Each point is reached from the start by the listed moves, each made once or not at all, plus a little noise. Say if it took an odd or an even number of moves. Then give how often each move was made.
In the rows, 128 means zero.

Moves:
(1): [192 132 136]
(2): [124 203 122]
(3): [119 150 219]
Start: [105 134 101]
Points:
[103 136  94] => even (0, 0, 0)
[ 93 157 191] => odd (0, 0, 1)

Moves:
(1): [216 121 123 120 139 131 131 137 126 126 125 129 129]
(2): [133 181 124 128 124 117 129 119 118 133 126 122 130]
(3): [126 130 202 123 132 132 130 128 128 124 121 125 130]
(4): [137 129 136 192 128 128 121 125 134 125 128 126 132]
(5): [119 133 123 128 196 131 120 119 126 125 133 124 136]
(6): [124 141 128 131 130 191 132 133 138 132 126 124 132]
(7): [125 122 129 131 130 125 181 127 130 133 128 128 136]
(8): [118 137 128 130 144 125 131 206 111 120 119 135 118]
(9): [133 138 128 120 126 115 132 141 196 130 133 132 128]
(10): [132 125 133 132 132 123 117 129 126 182 126 122 126]
(11): [130 128 136 131 126 133 129 134 120 131 195 117 130]
(12): [131 137 130 123 130 133 121 121 124 136 132 199 132]
Start: [ 93 166 135  97 126 155  81 122 122 123 114 125 126]
Points:
[159 194 196  84 226 208 143 218 179 119 105 126 136] => odd (1, 0, 1, 0, 1, 1, 1, 1, 1, 0, 0, 0)
[ 92 175 146 101 147 136 131 217 167 181 178 118 121] => odd (0, 0, 0, 0, 0, 0, 1, 1, 1, 1, 1, 0)
[ 95 249 142 164 142 203 126 185 107 133 108 190 135] => even (0, 1, 0, 1, 0, 1, 1, 1, 0, 0, 0, 1)
[179 178 208 156 214 225  64 124 128 169 104 106 141] => even (1, 0, 1, 1, 1, 1, 0, 0, 0, 1, 0, 0)
[171 186 140 162 218 225  77 207 110 111 175 111 136] => even (1, 0, 0, 1, 1, 1, 0, 1, 0, 0, 1, 0)
[168 179 204  88 218 224 116 115 120 186 110 180 149] => odd (1, 0, 1, 0, 1, 1, 1, 0, 0, 1, 0, 1)
[102 225 218  96 130 155  66 115 101 191 172 169 136] => odd (0, 1, 1, 0, 0, 0, 0, 0, 0, 1, 1, 1)

Moves:
(1): [184 120 128 122 125 129 123 124 122 135 135 126 126 127 126 130 136 131
 127 119 118 125 136 137]
(2): [133 183 129 156 132 125 141 127 125 133 136 128 139 126 126 129 132 133
 126 132 122 132 135 123]
(3): [121 128 184 132 126 136 128 126 127 122 127 126 126 123 133 124 137 119
 120 115 118 124 128 130]
(4): [129 115 123 169 128 120 113 138 131 126 133 134 129 129 126 125 129 131
 124 121 133 132 132 127]
(5): [137 124 128 135 184 131 132 128 126 126 137 121 126 125 140 122 123 133
 125 137 137 133 123 120]
(6): [128 127 122 129 128 169 128 124 129 125 140 122 124 128 125 123 125 129
 124 126 130 122 130 128]
(7): [128 118 134 145 112 129 183 127 123 125 142 135 131 136 135 123 123 129
 127 130 135 128 135 128]
(8): [134 132 130 120 125 128 120 192 124 122 148 131 113 129 134 122 122 125
 139 139 130 119 118 121]
(9): [145 131 139 124 124 124 138 135 186 116 122 141 123 124 131 142 127 127
 129 125 117 122 112 114]
(10): [118 124 128 129 127 133 124 137 137 190 125 131 130 134 147 134 127 124
 132 132 130 123 126 123]
(11): [125 132 125 122 126 117 118 115 137 124 173 124 127 127 127 131 130 131
 131 125 134 135 121 115]
(12): [130 134 129 120 133 140 123 124 116 121 139 179 129 128 136 135 119 133
 111 137 132 130 131 116]
(13): [126 118 129 123 125 129 124 138 126 128 131 121 189 124 118 132 124 125
 124 128 115 132 121 120]
(14): [131 131 133 128 133 126 117 126 132 121 126 124 131 175 131 126 124 128
 133 135 133 125 133 132]
(15): [130 133 118 131 119 133 122 125 121 117 132 120 138 121 180 134 120 137
 126 132 133 120 136 128]
(16): [125 124 130 135 138 130 130 127 118 124 133 120 127 135 123 174 126 122
 133 132 131 122 126 128]
(17): [125 123 122 129 129 136 132 134 125 126 130 136 132 135 136 132 178 132
 127 138 133 133 120 130]
(18): [130 118 133 124 123 129 128 133 128 132 130 124 123 132 120 137 127 194
 124 123 131 119 118 130]
(19): [129 122 131 136 137 134 121 118 117 132 126 141 134 130 131 119 128 129
 175 132 115 126 121 127]
(20): [124 125 141 136 120 125 123 118 131 133 132 120 127 118 124 127 118 123
 125 192 122 130 131 142]
(21): [134 131 143 126 130 132 123 128 128 134 125 129 147 123 120 128 126 126
 148 134 186 121 133 136]
(22): [136 125 127 119 129 141 123 135 128 129 120 123 126 128 137 139 118 129
 135 125 132 185 119 135]
(23): [118 129 133 121 140 131 131 135 135 128 131 129 129 126 127 129 134 132
 138 128 116 135 187 121]
(24): [124 130 121 125 134 124 135 130 141 125 140 136 128 124 124 130 124 130
 126 119 120 124 128 166]
Start: [133 112 131 114 166 172 144 149 133  97 116 134 130 133  86 118 140 141
 120 121 123 150 120  89]
Points:
[131 138 153 161 181 202 201 150 112 159 164 213 171 158 108 179 173 211
 167 147 179 127 115 119] => even (0, 1, 0, 0, 0, 0, 1, 0, 0, 1, 0, 1, 0, 0, 0, 1, 1, 1, 1, 0, 1, 0, 0, 1)
[194 146 164 151 154 190 143 180 100 145 226 173 226 176 152 170 104 146
 183 221 164 125 128  75] => even (1, 1, 0, 0, 0, 0, 1, 1, 0, 1, 1, 1, 1, 1, 1, 1, 0, 0, 1, 1, 1, 0, 0, 0)
[201  87 211 159 122 173 166 221 184  71 179 145 201 105 129 127 119 134
 127 170 143 119 123 133] => odd (1, 0, 1, 1, 0, 0, 1, 1, 1, 0, 0, 0, 1, 0, 1, 0, 0, 0, 0, 1, 1, 0, 0, 1)
[220 130 216 139 186 199 178 226 170 134 208 113 203 125 162 198 123 205
 145 127 167 173  84  57] => odd (1, 1, 1, 0, 1, 0, 1, 1, 1, 1, 1, 0, 1, 0, 1, 1, 0, 1, 0, 0, 1, 1, 0, 0)
[170  65 210 171 202 215 168 239 151  64 160 141 202 137 157 179 157 203
 181 139 177 171  70  72] => even (0, 0, 1, 1, 1, 0, 1, 1, 1, 0, 0, 0, 1, 0, 1, 1, 1, 1, 1, 0, 1, 1, 0, 0)
[135 168 108 124 173 227 129 191 113  72 233 194 201 128 144 121 162 164
 146 146 111 146  98  87] => even (0, 1, 0, 0, 0, 1, 0, 1, 0, 0, 1, 1, 1, 0, 1, 0, 1, 0, 1, 0, 0, 0, 0, 1)
[156 165 135 142 224 184 202 201 175  53 239 220 143 129 178 131 163 178
 164 161 111 146 151  61] => even (0, 1, 0, 0, 1, 0, 1, 1, 1, 0, 1, 1, 0, 0, 1, 0, 1, 0, 1, 0, 0, 0, 1, 1)
[134  93 163 110 224 186 154 179 218 152 137 146 212 115 101 147 172 144
 141 203 143 153 151 114] => odd (0, 0, 0, 0, 1, 0, 0, 0, 1, 1, 0, 0, 1, 0, 0, 0, 1, 0, 0, 1, 1, 0, 1, 1)
[131  95 144 117 168 249 184 209 108  75 180 178 113 147 111 170 149 140
 132 214 128 200 164  87] => odd (0, 0, 0, 0, 0, 1, 1, 1, 0, 0, 0, 1, 0, 0, 0, 1, 1, 0, 0, 1, 0, 1, 1, 0)

Moves:
(1): [135 119 106 130 113 147 109 116 132  98 128 143 141 117 136 135 126 130
 130 120 144 125 117 139 132]
(2): [146 138 133 123 114 135 149 129 118 136 154 120 135 133 121 151 109 129
 128 125 107 126  98 131 140]
(3): [142 145 152 134 129 131 114 133 131 140 140 133 135 120 127 132 139 117
 132 133 127 138 128 118 134]
(4): [142 128 131 129 125 119 125 131 135 147 124 125 124 119 130 148 129 124
 125 115 132 138 129 130 129]
(5): [116 145 127 140 144 137 135 109 150 150 130 129 106 116 125 150 126 118
 106 131 105 140 137 115 134]
(6): [147 122 126 130 120 133 132 128 127 120 138 132 121 142 136 133 127 111
 120 129 128 130 140 140 128]
(7): [135 134 127 145 130 132 143 128 137 117 115 128 127 120 125 135 135 119
 125 119 118 134 125 120 127]
(8): [142 138 101 122 121 120 147 131 125 128 117 118 137 124 152 126 128 131
 126 136 119 117 140 130 143]
(9): [123 134 118 137 119 123 151 133 125 136 146 139 124 123 131 125 117 134
 125 122 128 129 128 149 115]
(10): [134 127 126 115 135 151 140 127 113 121 119 132 129 114 123 132 143 141
 115 142 143 133 121 121 122]
(11): [133 115 147 128 117 116 151 131 131 119 147 132 125 125 134 122 125 129
 132 144 128 120 117 136 159]
(12): [117 134 108 152 111 119 133 121 111 128 132 133 118 114 104 159 151 142
 120 142 118 124 136 125 123]
(13): [125 122 120 130 137 158 141 119 136 145 123 117 148 124 107 144 141 146
 128 110 133 118 117 136 143]
(14): [137 134 136 122 114 125 132 128 116 116 134 137 121 132 123 117 139 134
 111 118 131 141 132 120 133]
(15): [120 135 137 120 110 129 153 116 132 128 144 126 135 131 163 137 150 123
 133 140 115 123 116 116 122]
(16): [120 124 125 112 116 124 104 145 131 110 116 138 131 128 130 139 123 123
 140 124 137 138 159 130 130]
(17): [130 141 119 121 147 121 146 113 131 126 150 127 134 136 133 132 133 122
 133 126 133 124 112 136 129]
(18): [110 123 123 144 129 125 119 150 137 119 144 128 104 123 134 119 127 145
 134 134 142  96 121 108 118]
(19): [136 116 116 124 143 140 117 134 105 134 137 169 113 143 132 134 117 138
 143 115 123 146 133 113 120]
(20): [120 134 125 133 122 126 131 125 114 123 131 111 136 150 135 133 109 140
 142 145 145 144 130 138 135]
(21): [102 141 128 134 121 121 130 129 100 143 126 139 124 143 128 139 132 104
 109 129 143 126 121 124 127]
(22): [131 123 105 128 115 124 136 125 132 129 127 122 141 115 134 129 133 111
 134 133 127 132 138 114 126]
(23): [136 145 141 144 111 118 148 105 137 134 132 132 131 124 117 139 125 124
 133 137 121 111 131 108 123]
(24): [121 126 134 119 123 137 110 129 104 112 123 131 108 115 143 128 125 127
 138 113 133 132 155 123 126]
Start: [122 134 140 140 101 116  97 167 152 126 129 131 136  93 114 121 132 125
 128 128 134 127 128 106 131]
Points:
[127 176 116 190  26 138 129 120  75 105 134 151 125  68  96 232 135 119
 114 132 165 137 103  83 131] => even (1, 1, 0, 1, 0, 0, 1, 0, 0, 1, 0, 1, 0, 0, 0, 0, 0, 0, 0, 1, 1, 0, 1, 1)
[105 176  32 184  48  98 165 148 191 105 165 150 118  22 176 218 178 103
 121 134 115 113 154  81 125] => even (1, 0, 0, 1, 1, 0, 1, 1, 1, 0, 0, 1, 0, 0, 1, 1, 1, 1, 0, 0, 0, 1, 0, 0)
[132 182  57 144  55 136 132 141 106  92 160 196 118 108 158 179 131 100
 119 154 182 141 173  49 138] => even (1, 0, 0, 0, 1, 1, 0, 1, 0, 1, 0, 0, 0, 1, 0, 1, 1, 1, 1, 1, 1, 1, 1, 0)
[140 132 100 162  43  78 133 211 158 102 127 140 115  81 169 158 143  74
 121 134 157 107 164  86 166] => odd (0, 0, 0, 1, 0, 1, 1, 1, 0, 0, 1, 0, 0, 0, 0, 1, 0, 1, 0, 0, 1, 1, 0, 0)
[108 161  92 195  65 127 197 171 166 156 198 121 104  53 108 189 135 175
  94 144  89  67 103 115 180] => even (0, 1, 0, 0, 1, 0, 0, 1, 1, 0, 1, 1, 1, 0, 0, 0, 0, 1, 0, 0, 0, 0, 0, 0)
[ 90 147 160 160  46 137 160 151 178 118 192 161  86  68 153 180 138 120
 137 128 127  82 176  89 146] => even (0, 0, 0, 0, 1, 1, 0, 0, 1, 0, 1, 0, 1, 0, 1, 1, 0, 1, 0, 0, 0, 0, 1, 1)
[127 191 100 231  16 116 147 149  84  93 203 224  61  87 154 201 136 118
 104 144 136 142 173  66 160] => even (1, 0, 1, 0, 1, 1, 1, 1, 1, 0, 1, 1, 0, 1, 0, 0, 0, 1, 1, 1, 1, 0, 1, 1)
[147 120  89 119   7 130 141 185 135  30 167 146 145  85 206 133 147 135
 142 190 190 127 151  90 165] => odd (1, 0, 0, 0, 0, 1, 0, 1, 0, 1, 1, 0, 0, 1, 1, 1, 0, 1, 0, 1, 0, 1, 0, 0)
[162 176 122 150  82 121 126 155 176 111 214 199 118  75 142 192 100 123
 163 143 113 105 112  63 183] => odd (1, 1, 1, 0, 1, 0, 0, 1, 0, 0, 1, 0, 0, 0, 0, 1, 1, 1, 1, 0, 0, 0, 1, 0)

Moves:
(1): [145 124 127 129 112 133 129 132 133 128 137 110 140 131 120 136 127 136
 116 130 118 128 135 137]
(2): [138 144 122 114 132 138 143 124 137 124 120 134 133 138 118 130 132 136
 132 118 127 119 123 127]
(3): [135 120 135 126 128 138 127 127 137 123 119 125 127 132 133 139 134 149
 119 130 132 128 128 120]
(4): [139 125 132 130 123 137 127 125 126 110 123 131 127 129 127 129 121 121
 123 117 128 136 129 124]
(5): [132 126 124 125 141 144 131 134 141 127 132 118 123 110 119 117 118 124
 133 118 136 127 124 122]
(6): [141 116 117 126 120 130 129 125 142 125 112 131 117 128 135 121 132 113
 133 108 146 125 151 118]
(7): [117 131 133 125 124 111 146 114 138 121 146 139 146 129 140 121 119 119
 131 118 131 133 148 126]
(8): [135 130 111 125 115 129 114 143 124 122 144 134 114 127 138 126 125 139
 120 113 129 134 148 118]
(9): [132 120 127 120 110 129 125 133 142 129 137 133 123 129 116 131 134 127
 123 115 129 130 125 129]
(10): [126 128 118 133 129 125 130 134 136 135 121 125 142 129 119 131 124 129
 137 131 134 143 127 117]
(11): [128 133 129 120 124 146 126 127 122 136 138 129 135 149 117 127 141 131
 128 129 132 117 125 129]
(12): [122 125 133 113 119 137 119 123 117 138 132 134 126 122 124 125 134 136
 139 117 121 142 125 132]
(13): [125 123 123 127 131 124 141 124 124 121 128 137 132 138 124 125 125 132
 138 131 136 118 125 142]
(14): [137 131 137 124 134 126 137 127 135 132 126 133 129 128 147 128  95 118
 147 123 117 110 121 114]
(15): [126 142 116 121 123 139 114 129 128 127 121 131 121 135 147 115 122 136
 127 130 119 146 122 154]
(16): [121 136 127 126 133 136 115 117 124 129 134 119 127 127 139 136 119 137
 115 104 127 135 116 131]
(17): [137 116 128 128 126 123 133 117 125 132 135 129 128 138 139 124 140 130
 134 129 105 139 132 132]
(18): [129 131 130 129 124 130 137 123 129 135 131 127 109 140 126 137 135 133
 131 135 135 125 132 137]
(19): [119 137 128 122 118 135 113 115 127 118 137 123 131 135 123 126 130 137
 141 135 124 130 125 127]
(20): [127 136 126 141 133 128 127 129 136 127 124 134 132 126 138 138 134 119
 132 126 133 126 130 134]
(21): [165 131 139 129 121 120 129 125 135 129 119 129 116 132 134 122 148 142
 125 122 143 118 126 125]
(22): [144 122 141  98 144 115 126 111 126 133 141 127 135 142 118 127 125 118
 129 140 138 126 127 142]
(23): [115 139 136 131 133 123 130 126 136 123 128 145 121 133 109 111 124 132
 140 106 141 116 140 132]
(24): [117 130 151 127 131 114 127 139 126 125 113 113 123 129 144 134 140 120
 139 125 131 134 103 143]
Start: [129 134 125 133 131 137 136 124 119 131 116 107 121 130 114 135 114 132
 116 111 127 137 127 117]
Points:
[202 151 133  73 107 135 150  76 173 129 125 137 113 173 143 142 117 156
 167  63 175 132 175  92] => odd (0, 1, 1, 0, 0, 1, 1, 1, 0, 1, 0, 1, 0, 1, 0, 0, 0, 1, 1, 1, 1, 1, 0, 0)
[220 149 126  85  94 201 152  98 194 106 119 105 120 163 143 124  94 158
 104   7 148 126 137 110] => odd (1, 1, 1, 1, 1, 1, 1, 0, 1, 0, 1, 0, 0, 1, 1, 1, 0, 0, 0, 0, 1, 0, 0, 0)
[112 145 138 126 127 138 167 100 124 100 140 148 140 169  91 107 106 127
 137  72 155 118 154 128] => odd (0, 0, 0, 1, 0, 0, 1, 0, 0, 0, 1, 0, 1, 0, 0, 0, 0, 0, 0, 0, 0, 0, 1, 0)
[209 140 114  68 109 165 124 111 179 115 109 110 105 197 128 121 170 165
 158  62 173 151 122 149] => even (0, 1, 1, 0, 1, 1, 0, 1, 1, 1, 1, 0, 1, 0, 1, 0, 1, 0, 1, 1, 1, 1, 0, 1)
[116 146 150 119 148 135 166 131 149 138 125  97 150 136 131 126  82 104
 163  86 140 132 107 101] => even (0, 0, 0, 0, 1, 0, 1, 0, 0, 1, 1, 0, 0, 1, 0, 0, 0, 0, 0, 0, 0, 0, 0, 1)
[191 129 133  84 120 139 144  79 128  98 179 122 128 178 115 100 126 146
 137  81 148 136 155 125] => even (0, 0, 0, 1, 1, 0, 1, 1, 0, 0, 1, 0, 1, 0, 0, 0, 1, 0, 1, 0, 1, 1, 0, 0)
[170 122 142 100 108 139 149  77 164 111 179  99 134 159 100 142 117 117
 129  92 125 157 156 148] => even (1, 0, 0, 1, 1, 0, 1, 0, 1, 0, 0, 0, 0, 0, 0, 0, 1, 1, 1, 1, 0, 1, 0, 0)
[194 128 149  79  93 134 136 100 196 123 120  74 107 166 123 128 139 153
 135  84 180 168 138 151] => odd (1, 0, 1, 0, 1, 1, 1, 0, 1, 1, 0, 0, 0, 0, 1, 0, 0, 1, 1, 0, 1, 1, 0, 1)
[202 130 151  76  81 144 136  69 177 122 153 160 102 203 121 122 133 146
 172  29 170 140 190  99] => odd (0, 0, 1, 1, 0, 1, 1, 1, 1, 1, 1, 1, 0, 1, 0, 0, 1, 1, 1, 1, 1, 1, 1, 0)
